Each row of a before or after table is a point. The points were changed in one or more steps. Then noise was added and the rows were shuffled. The steps act on columns, c1 being the first. Write out the steps. A step turns or swaps two columns, mirrors them in a line or flattens them onto one, adds a multiple of one to another, or multiplies or shifts one. Angles are multiples of 10 degrees, from the lower column toward the higher: turns from -170 to 170, lines from 10 to 170 but not 90. Use the fewest steps. Two steps may share a column if one is a turn and the other turns, adds or multiplies; they go together, in the order done. Otherwise the lowest column goes first.
In the rows, zero is written as 128.

Before (14 x 3):
[[ 75 185 142]
 [ 89 175  84]
 [ 43 174 197]
 [136 126  62]
 [175 176 147]
 [169 107 146]
 [175 190 127]
 [156 204 192]
 [139  76 166]
 [103 154 101]
 [ 85 148 174]
 [136 140 192]
 [ 90 159 142]
 [109 113 201]]
After (14 x 3):
[[121 162 132]
 [162 124 107]
 [119 187 134]
 [107 143 142]
 [ 83 111 155]
 [ 37 189 182]
 [125 227 132]
 [ 95 168 150]
 [ 78 206 150]
 [153  99 113]
 [118  62 127]
 [167 210 107]
 [154 192 112]
 [ 74 153 158]]
Steps: flatten c1 and c3 onto the line at 150 degrees; multiply c2 by 1.3

Before (10 x 4):
[[145  52  31 151]
 [152  83 196 177]
 [157 109 148 153]
 [119  40 146 151]
 [148 167 109  86]
 [160  80 150 125]
 [170 100  21 137]
 [182 166 123 114]
 [124  97 160 174]
 [156  82 145 143]]
After (10 x 4):
[[106 209 134 177]
 [ 87 171 140 154]
 [121  82 241 156]
 [148  51 206 166]
 [129 155 135 167]
 [103 187 196 135]
 [175  91 105 117]
 [131 169 158 159]
 [150 170 156 149]
 [172 106  97 160]]
Steps: turn c1 and c4 by 50 degrees; turn c2 and c3 by -120 degrees

Before (11 x 6):
[[134 126 125 105 113  94]
 [125 131  95 144 112 129]
 [114 142 110 128 107 127]
 [104 155 118 116  99 130]
 [137 125 240 112 113 130]
 [131 141 107 164  91 102]
 [141 149 130 111  91  81]
 [132 185 103 116 102 131]
 [124 129 111 140 143  66]
 [142 126 118 111 136 131]
 [116 148 114 103  86 117]]
After (11 x 6):
[[105 121 159 116 173 201]
 [113 112 144 129 156 182]
 [130 107 145 163 159 237]
 [135 124 126 104 122 184]
 [116 117 149 102 181 242]
 [123 110 134 139  51 122]
 [143 116 126 113 117 106]
 [124  97 135 143 152 171]
 [132 111 188 115 168 196]
 [140 135 151 110 143 248]
 [136 236 107 115 154 167]]
Steps: mirror c2 and c3 in the line at 40 degrees; multiply c5 by 3; turn c5 and c6 by -120 degrees

Before (8 x 8):
[[117 248 105 156 134  88 125 102]
 [129 107 170 150  52 134 164 179]
 [ 83 207 143 176 113 112  90  40]
 [174 159 136 113 148 131  92 103]
 [145 201 126  98  97 111 122  71]
 [144 169 184 110 143 123 145  94]
 [164  88 127 100 130 158 186 130]
 [126 134 197 179  48 222 160 136]]
After (8 x 8):
[[128 122 243  53  43  73 107  88]
 [ 83  50 120  21 117 109  44 181]
 [141  83 130 144 143  66  94 173]
 [112  10  88  76 127 144  77 139]
 [168  98 130 136 150 125  35 158]
 [128 150 136 118  46  83 115  64]
 [167 170 159 179 139 131 138 137]
 [143  60 105 152 102 123  77 201]]
Steps: multiply c2 by -1; turn c3 and c6 by -80 degrees; multiply c4 by 1.6; turn c4 and c8 by -160 degrees; shift c7 by -50

Before (10 x 9):
[[159 109  66  97 125 143  98 166 221]
 [151 174 119  93 168 146 133 159 130]
 [119 154 127  99 163 133 213  50 123]
 [204 141  95 142 127 153 137  56 109]
 [ 98 134 121 114 141  46 171 128 118]
 [ 93  90 148 146 111  90 105  89 202]
 [134 125 133  32 206  57 152 117 103]
 [133  48 113  93 175 132 110 186 178]
 [123 170  64  34 101 130 100 179  90]
 [ 76 109  86  85 210  71  97 177 134]]
After (10 x 9):
[[163 154 116 144  77  85 136 145 123]
 [172 141  41 161 126 148  95 155 220]
 [ 82  88 150 121 159 154 104  98 199]
 [184 120 110 150  72 210 105 129 177]
 [118  62 139 193  26 118 155 134  97]
 [ 43 138 126 147  88 108 209 135 123]
 [ 70 158  87 114 133 126 135 212 106]
 [120  48 118 137 111 107 171  97 118]
 [162  65  77 138  37 141  97  70 131]
 [181 139  38 221 125  86 104 112  92]]
Steps: mirror c1 and c8 in the line at 40 degrees; turn c2 and c6 by -80 degrees; multiply c3 by 1.3; turn c4 and c5 by 160 degrees

Before (12 x 11):
[[112 121 133 118 127 124 158 121 100 169 111]
 [125 123 152 124 160 116 111 129 120 137 137]
 [131 146  92 112 119 154 102 132 113 142 136]
 [135 119 169 122 104 144 111 158 138 145 121]
 [150  97 129 108 120 149 124 136 153 155 139]
 [125 111 123 118 134 136 185 116 120 116 122]
 [153 128 134 122 134 153 122 101 111 132 128]
 [146 120 110 139  89 146 108 128 111 151 117]
 [100 108 136  88  99 135 122 129 129 130 150]
 [134 108 136 113 130 144 141 123 127 113  93]
 [136 130 136 103 107 123 120 134 133 135 125]
 [107 124 172 131 131 125 132 111 141 144 119]]
After (12 x 11):
[[105 161 122  68 133 146 120 125 111 159 139]
 [116 141 114 111 151 143 112 100 139 144 120]
 [147 134 130  96 126 127 158 131 155 168 112]
 [110 126 128 109 123 155 122 162 146 131 128]
 [124 109 145  82 138 156 101 126 120 140 136]
 [156 149 126   7 154 135 124 123 132 133 148]
 [119 127 123  53 151 124 117 120 129 139 123]
 [154 131 109 136 126 128 133 140 141 143 118]
 [135 142 130  99 116 134 186 139 134 119 121]
 [115 143 139 159 167 148 110 129 135 152 114]
 [132 127 123 115  96 115 109 126 149 137 137]
 [125 146 127  82 121 149 139 133 131 113  91]]
Steps: turn c1 and c8 by 170 degrees; turn c2 and c5 by 170 degrees; turn c3 and c9 by 150 degrees; multiply c3 by 0.4; multiply c4 by 3

Before (10 x 12):
[[127 128 101 147 132 139 128 124 130 121 143 101]
 [109 121 138 132 126 116 122 127 143 113 116 122]
 [113 120  61 134 124 131 118 170 146 132 148 135]
 [128 134 148 138 144 102 132 128 139 105 149 129]
 [107 163 142 139 134 108 125 127 136 131 146 117]
 [149 135 152 139 120 147 161 131 136 133 146 130]
 [106 113 139 130 128 129 127 123 136 130 148 126]
 [110 132 120 119 127 120 152 123 127 116 143 136]
 [135 116 138 128 135 107 116 143 108 122 124 112]
 [117 116 149 136 148 103 176 130 121 131 128 133]]
After (10 x 12):
[[134 102 120 119 134 151  99 145 127 122 133 115]
 [128 139 119 121 118 159 138 129 121 106 149 136]
 [107 127 120 131 110 129 126 124 143 129 138 131]
 [149 140  98 146 110 117 209 130 127 134 131 138]
 [107 133 124 133 137 143 112 127 135 111 120 125]
 [108 153 123 135 115 151 119 128  99 131 142 119]
 [111 140 190 140 110 100 102 169 146 128 137 115]
 [125 132 150 144 116 110 128 123 129 120 141  90]
 [107 130 139 120 117 131 186 124 120 116 134 133]
 [116 117 114 114 135 160 249 130 138 130 144 139]]
Steps: turn c2 and c9 by -60 degrees; add 0.3 times c10 to c9; add 0.3 times c3 to c12; turn c3 and c6 by 160 degrees; add -1 times c5 to c4; turn c5 and c11 by 60 degrees; multiply c7 by 2.5

Before (11 x 14):
[[152 113  93  90 149 166 137  99 145 125  86 135 137 150]
 [117 134 104 172 142 137 134 114 174 168  70 162 137 124]
 [194 118 134 143  95 139 143 100  90 134 104  82 145 109]
 [161 171 109  82  85  77  85 116 138 158  90 132  55  92]
 [111 123 128 104 126  66  91 130 152 140  89  79 160 111]
 [ 96 105 108 120 128 159 154 163 109 109 153 166  79 114]
 [188  67  91 150 143  73 125 187  94 117 146  90 129 171]
 [160 141 133 138 172  71 131 172 188  98 158 101 150 145]
 [200 165 123 114 148  91 130 176 104 143 106 179 117  97]
 [180 149 166 170  96 172  99 140  81 154  80  99  60 101]
 [180  92  66 113 188 100  54 121 163 126 156 167  66 120]]
After (11 x 14):
[[154 112 169 123 152  86 166 100 133 131 200 153 138 148]
 [180  68 201 133 143 192 108 187 130 139 149  62 128 179]
 [109 169 125 125 143 172 141 176 131 129 152 161 115 205]
 [129  94 249  55 157 136 117 121  83 138 165 152  66 181]
 [123 120 106 147 104 138 119 100 166 137 143  86 145 198]
 [122 147 140 149 148  95  88 114  94 163 203 166 138 118]
 [150 129 136 134 182 146 119 172  48  95  97  72 150 156]
 [ 99 179 143  72  48 166 156 115  94 142 180 107  54 167]
 [108 127 108  84 142 169 138 129  76 140 162  48 158 114]
 [108  99 175 151 103 110 145 163 160 118 127 182  79  99]
 [111 157  40 115  62 113  78 140 190 145 131 121  59 183]]
Steps: mirror c1 and c14 in the line at 40 degrees; turn c2 and c10 by -20 degrees; multiply c3 by 2; turn c3 and c11 by -150 degrees; turn c4 and c7 by -70 degrees; add 0.5 times c13 to c5; add 0.5 times c6 to c12; turn c6 and c9 by 150 degrees

Before (13 x 20):
[[171  85 151 152 138 130 129 101 110 100 120 146  94 113 119 132 123  67
  119  99]
 [160  90 127 165 172  96  91 129 128 180 125 170 126  89 126 117 138 143
  162 158]
 [197 151 101 138 141 105  99 111 176 145  89  99 176 148 164 148 152 128
  169 147]
 [152 117 108 163 120 133 141 142 147 180 130 170 128 130 173 119  99  93
  160 144]
 [154  90 114 125 193 114 170 110  95 164 110 168 153 152 113 153  94 144
  116  85]
 [133 124  76 169 138  92  87 120 170 116  94  95 117 133 157 147 109 141
   87 150]
 [113 156 145 151 128 114 109 135 167 157 119  84 105 167 162  92 158 139
  124 151]
 [157 155 116 155 164 144 155 131  90 118 102 156 175 110 151  99 168 131
  163 150]
 [108 115 145 168 197 152 164 127 132 117 103 157 120 152 104 127 122  85
  165 144]
 [124 131 157 174 187 139 171 110 178 178 171 150  90 149 139  85 176 141
  125  88]
 [148 132 130 154 118 164 175  95 123 159 149  92 146  97 140 131 159 102
   99 119]
 [179 169 103 133 142 167  88 119 170 113 129 142 167 125 124 155 120 135
   96 163]
 [154 172 157 108 150 131 174 157 143  96 166 142 151 112 141 140 113 127
  142 140]]
After (13 x 20):
[[124 132 170 174 188 161 158 110 195 179 177 137 123 150 172 249 169 141
  124 171]
 [199 151 100 135 141 121 100 111  52 145  82 123 122 148 154 127 159 129
  170 101]
 [169  85 130 152 137 126 152 103 130  98 133 111 128 115 118 105 125  69
  117 161]
 [112 155 108 154 129 131 147 136 183 156  95 158 147 168 164 228 161 138
  123 111]
 [150  92 172 125 193  99 115 112  92 162 139  85  96 150  83  54 107 145
  117 162]
 [178 170  89 130 140 158 101 118  39 115 136 117 132 123 156 107 102 134
   95  90]
 [152 170 175 108 149 122 155 158  92  95 166 141 127 112 139 117 116 128
  144 115]
 [158  91  92 165 171 105 127 130 151 180 153  94 146  88 105 150 154 141
  162 102]
 [151 118 142 162 121 115 110 143 136 181 157  97 136 130 163 160 101  94
  162 116]
 [109 115 164 169 198 148 144 126 127 117 127  93 138 154 120 134 110  85
  167 114]
 [157 155 155 154 165 162 117 131 220 117 128  90 123 110 187 156 154 132
  165  93]
 [145 130 174 154 119 171 132  98 123 159 123 168 115  97 187 121 137 104
   99 133]
 [133 125  86 171 137  85  76 119  56 115  82 131 141 135 112 124 127 141
   85 108]]
Steps: swap c3 and c7; turn c6 and c17 by -30 degrees; add 1 times c6 to c15; multiply c16 by 3; turn c9 and c16 by 130 degrees; mirror c11 and c12 in the line at 20 degrees; multiply c13 by 0.4; turn c13 and c20 by -150 degrees

Before (10 x 24):
[[121 192 175  70 189  95 107  84  95 183  82 178 103  82 127  61  92  93
  177 178 154 128  72 116]
 [106 117 109 184 123 165  96 117 104  56 113  93 128  88 145 151 136 102
  127 103  85  90 148 139]
 [102 150 187  75 198 149 100 140 160 132 145 149 116 116 140 139 117 161
  177 171 135 169 133 151]
 [ 87  93 168 146  89 173 105 154 176 105  97 182 119 126 148 136 114 128
  146  83  63 137 162 150]
 [120 143 171  87 214 107 113  75 189 190 117 157 134 110 174  80 120 143
  118 139 130 193 113 162]
 [134  91  83 153 150 170  67 103  35  66  56 165 114 126 119 182 171  89
  120 141  50 105  74 101]
 [ 80 158 139  74 157 101 142 115 174 156 141 177 157 137 146 106 151 191
  153 106 138 151 171 119]
 [104 110  97 174  68 208  65 178  80 106 115 112 124 140 162 180 155  84
   88 107  77 115 104 101]
 [154  82  87 193 127 232 100 124  66 100  98 144 112  77  72 184 158  91
  104 103  88  77  60  81]
 [129 111  99 128  88 183 105 131 134  44 104 141 126  78 144 190 155  96
   86 132  58  90  71  81]]
After (10 x 24):
[[157 124 133  76  56 121 103 141 157  58 148 154 138 120 132 141 116 163
  195  81 135  83 131 114]
 [115  74 123 145 105  94  65 103  34 145  57 166 100 124 115 180 168  88
   78  59 193 176  75 152]
 [154 107 134 193 129  91  90 118 107 212 106  89 124  84 143 148 138 102
  117 100 159 173 148 124]
 [130 196 126  71  72 172 106  82  98  11  84 174 122  78 128  62  97  90
  251 110 104 124  72 143]
 [112 128 125 129 155  69 102 136 137 175 106 142 117  76 145 188 161 101
   71  57 183 187  70 172]
 [176  62 132 142 156  74 113 150 175 215  98 176 135 127 146 137 114 132
  100 163 193 145 159 124]
 [145 155 135  89  51 161 116  80 192  71 120 158 150 113 171  79 123 140
  131 164 146  64 115  99]
 [168 163 142  69 103 154 141 120 170 141 141 174 159 135 149 104 153 188
  185 175 130 104 171 156]
 [ 86  72 119 191 111  26 101 121  69 184 101 146  97  74  76 183 159  88
   53 139 147 193  59 164]
 [143 124 121 171 175  41  69 176  79 175 115 117 117 137 159 177 147  91
   70 143 174 159 108 162]]
Steps: turn c1 and c24 by -160 degrees; multiply c2 by 2; turn c2 and c19 by 40 degrees; flatten c3 and c13 onto the line at 70 degrees; turn c5 and c6 by 170 degrees; multiply c20 by 2; turn c10 and c20 by 130 degrees; turn c21 and c22 by -160 degrees

Before (8 x 32):
[[ 77  84  64  94 149 147 223 203 178 159  77 113 105 201 113  90 146 194
  152 219  80 142  74 136 198 180 142 177 157 106 125 208]
 [209 118 113 132 158 119  57 181  94 119 167  65 118 173 100  92 118 182
   49  58 132  99 108 175  88 112 165 168 163 156 112 161]
 [166 132  80 164 180 139 187 115 118 101  85 134 105  97 160  96 117 205
  138 174  75 130 120 198 111 158  94 127  77 132  91 106]
 [ 75 118  52  82 156  93  88 168 194 194 126 112 131 155  68 117  87 141
  144 133 121  94 138 101  55 163 152 169 148 194 153  85]
 [145 160 249 170 135  56 126 104 112 131 134  59 123  88 188 157 127 144
  210 112  47  81  92 116 126  86 183 142 137 166 134  99]
 [178 196  86 123  70  87  96 215  80 192 208 142  92 154  68  85 109  96
  163 121  89 186 134  63 116 151 135 183 131 104 123 130]
 [ 85  77 113  85 130 100 169 134  89 122  46 197 178 148 133 196 201  92
   96 119 144 109  61 123 140 117 145 189 162 173 125 140]
 [ 81 150 157 174 151  74  78 147 177 103 113 135 211 180 117 109 127 157
  144 182  52 104 186 168  92 178 149 146 133 160  61 126]]
After (8 x 32):
[[ 88  79  65  91 150 150 235 208 179 158  75 103  95 201 124  84 118 192
  150  90  85 136  72 133 205 180 130 172 157 116 121 214]
 [149 157 249 164 128  58 132 106 108 131 140  53 118  86 195 160 132 145
  219 185 114 215  95 123 118  84  88 141 144 171 130  93]
 [102  78 112  86 125  97 177 131  93 122  45 201 184 145 147 200 119  99
  101 143 151 119  58 121 138 130 136 193 153 181 127 138]
 [176 192  96 117  74  94  96 217  69 183 200 144  87 143  86  84 127  93
  169 136  53 105 143 100 122 148 126 182 133 102 124 126]
 [ 85 146 158 175 143  79  87 140 167  95 116 133 203 178 125 117 117 157
  142 116  78 192 180 145  90 176  68 139 130 158  63 120]
 [159 142  71 166 180 144 184 110 123 101  89 130 107 101 165  96 132 206
  127  76  82 152 121 147 110 147  74 128  67 135  99 112]
 [207 121 113 138 162 118  71 180  87 119 168  59 123 171 111  83 140 194
   49 197 154 147 112 150 101 112 202 166 168 152 109 162]
 [ 68 117  49  81 155  82  89 168 201 202 126 116 140 158  82 115 116 144
  138 142 138 151 130 106  52 170  67 175 145 194 150  86]]
Steps: flatten c1 and c17 onto the line at 10 degrees; shift c15 by 10; turn c20 and c27 by -120 degrees; add 1 times c32 to c27; mirror c21 and c22 in the line at 160 degrees; multiply c24 by 0.4

Before (13 x 48):
[[116 113  96  94 135 120 144 161 121 109 164 157 116  82 152 162 175 120
  107 152 130 127 120 123 126 133 144 102 156 170 183 121 145 150  91  89
  170 157 176 143 115 134 117 101 125 151 175 111]
 [122 119 158 174 171 104 139 119 156 107  86 118 103 100 157 134 101 144
   68 108 152 102 110 136 142  96 104 145 150 136 124  88 178 121 142 145
  165  84 164 147 117 162 190 166 147 150 147 154]
 [166 109 101 155 127 184  93 105 152 165 112 178  85 149 132 172  90 111
  151  78 126 160 106 112 129 180 138  96 163 155 125 159 132 120 124 124
  100 102 134 116 112  84 198 144 113 112 128 130]
 [160 169 115  95 164 106 151 168  92  96 143 120 122 161 159 180 175 129
  144 123 121 149 108 106  88 115 137  63 153 127 178  83 100 176  94 136
  148 123 129 152 156 113 128  95 143 164 142 167]
 [118 100  90 157 109 115 142 140 106  98 128 120 155  92  81 162 170 111
  105 136 142 174 180 110 125 102 151 103 133 158 101 103 121  88 108  79
  162 102 107 102 100  92 134 102 111 148 135 110]
 [108 102  82 140 133 110 132 156 153 145 176 124 131 154 150 142  95 113
  132 122 152  93 130 103  60 142 131 120 143 131 166 114 180 124  94 113
  158  82 174 122  79  83 121 120 170 166 143 133]
 [144 104 150 157 152 147 141 142 155 116 157 154 131 108  79 175  97 183
   91 151 140 163 183 168 150 117 178 127 118 144 111 136 146  92  98 125
   83 150 141  84  80 138 189 112 125 146 120 162]
 [113 169 144  95 140 145 129 118  91 104 175 100 100  94 109 104 117 120
   66 150 118 114 129  92  77  94 101 106 144 168 104 128 158 155 158 114
  102 135 142 121 133 107 128 135  98 166 124 101]
 [148  94 132 111 136 165 129 100 160 174 127 145 165 130  76 105 154 143
  135 106 110 126 102 126 137 166 106 105 155 154  99 152 128 161 157 153
  102 112 186 121 147 113 113 109 110 169 155 117]
 [ 90 140 117 158  91 166  84 138 127 163 102 178 115 121 133 158 134 143
   90 156 149 124 176 139  91 115 135  96 114 101 130  79 150 165 147 127
  168 164 120 117 141 167 108 107 100 159 102  94]
 [131  95 106 117 168 190  89 148  77 115 134 101 125 132 125 122 115 114
  131 103  88 108 119 165 143 185 179 143 135 157 108 128 131 156 151  82
  107 145 125 151 105 128 146  89 154 128 125  81]
 [162 104 110 129 124 115 112  97  97 113 171 113 153  93 151 103 140 136
  104 150 125 133 110 157 121 101 138  85 136 123 176 150 155 135  84  80
  168 145 192 154  92 114 171 136 118 172 114 136]
 [100  88 167 112 165 156 150 137 127 163 110 165 163  83 145  93  95 103
  130  85 165 175  99  98 144 123 155 141 111 118 165 129 109  98 157  93
  129 134 134 160  96 165 157 121 143 174  95  95]]
After (13 x 48):
[[132  94 111 118 170 188  91  95  78 115 133 102 125 165 126 118 101 113
  131 166  88 108 122 101 142 186 180 143 137 112 141 127 132 157 149  82
  105 146 122 188 104 131 145  90 129 131 125  79]
 [164 103 162 129 123 113 112 155  97 113 172 110 153  87 151 106 143 135
  103 155 125 132 109 151 124 102 136  84 135 117 163 150 153 136  85  79
  168 145 191 145  93 114 170 135 142 172 114 138]
 [113 167  76  91 139 146 129 118  92 108 176 101 102 100 110  98 148 123
   65  92 120 113 131 149  74  93 102 109 142  87 106 129 159 157 159 113
  103 136 143 114 134 108 127 133  67 164 125 102]
 [107 102 101 142 134 110 132 100 152 146 177 121 129 142 148 144  76 112
  133 103 150  92 128 123  58 142 132 119 141 139 184 113 177 121  95 114
  157  83 174 131  78  85 121 119 108 166 145 132]
 [119 102  87 156 109 114 141 104 104  98 128 119 155  85  82 161 165 114
  106 111 140 172 180 137 126 102 149 106 134 105 155 106 119  89 105  79
  163 101 108 125  97  91 133 100 199 147 135 110]
 [160 167 140  95 164 106 153  93  93  96 146 121 123 150 162 180 139 131
  143 108 119 147 108 123  87 116 136  63 151 151 158  84 100 176  91 136
  149 123 129 184 155 115 127  95 248 163 144 167]
 [167 108 118 155 127 183  90 133 151 163 112 175  87 179 131 170 123 110
  152 113 127 160 106  79 131 181 141  93 160  93 152 160 133 121 126 124
   96 100 135 103 112  85 198 144  26 113 127 129]
 [150  97 109 112 137 167 129 141 159 174 126 145 163 150  80 105 155 142
  135 125 112 125 101 105 138 166 104 108 153  91 113 153 129 160 157 152
  102 112 187 141 149 114 114 111 161 171 156 117]
 [ 90 140 103 156  91 168  82 133 129 163 101 176 117 142 133 160 157 144
   92 137 151 125 175 155  91 116 133  94 115 157 142  77 153 162 149 128
  170 163 121 137 141 168 109 108 109 158 102  93]
 [118 114 167  94 133 121 145  80 120 109 163 156 117  77 151 161 153 120
  108 122 134 127 121 152 124 134 146 104 156 107 179 122 146 149  91  88
  171 159 176 172 113 132 118 100 226 151 176 111]
 [122 119 147 173 171 103 136 132 158 108  86 117 102  88 156 133  99 144
   71 135 150 101 110 106 142  98 107 143 152 116  99  87 180 121 142 145
  165  86 164 110 117 165 190 166  91 149 148 153]
 [144 106 133 156 153 148 139 108 153 114 156 155 132 120  78 176 113 183
   93 169 141 166 182 151 152 118 177 127 116 124 100 135 145  91 100 125
   80 150 142 100  78 138 190 112  58 144 119 159]
 [ 99  87 186 113 165 160 149 127 124 163 108 164 161 100 147  93 100 105
  132 100 165 176 100  84 144 124 154 140 108 141 105 131 111  98 157  91
  127 134 130 164  95 163 158 121  74 174  93  96]]
Steps: turn c3 and c31 by -70 degrees; add 0.7 times c25 to c3; add 0.5 times c6 to c14; turn c8 and c30 by 150 degrees; turn c17 and c45 by 60 degrees; multiply c45 by 2.5; swap c20 and c24; add -1 times c44 to c40
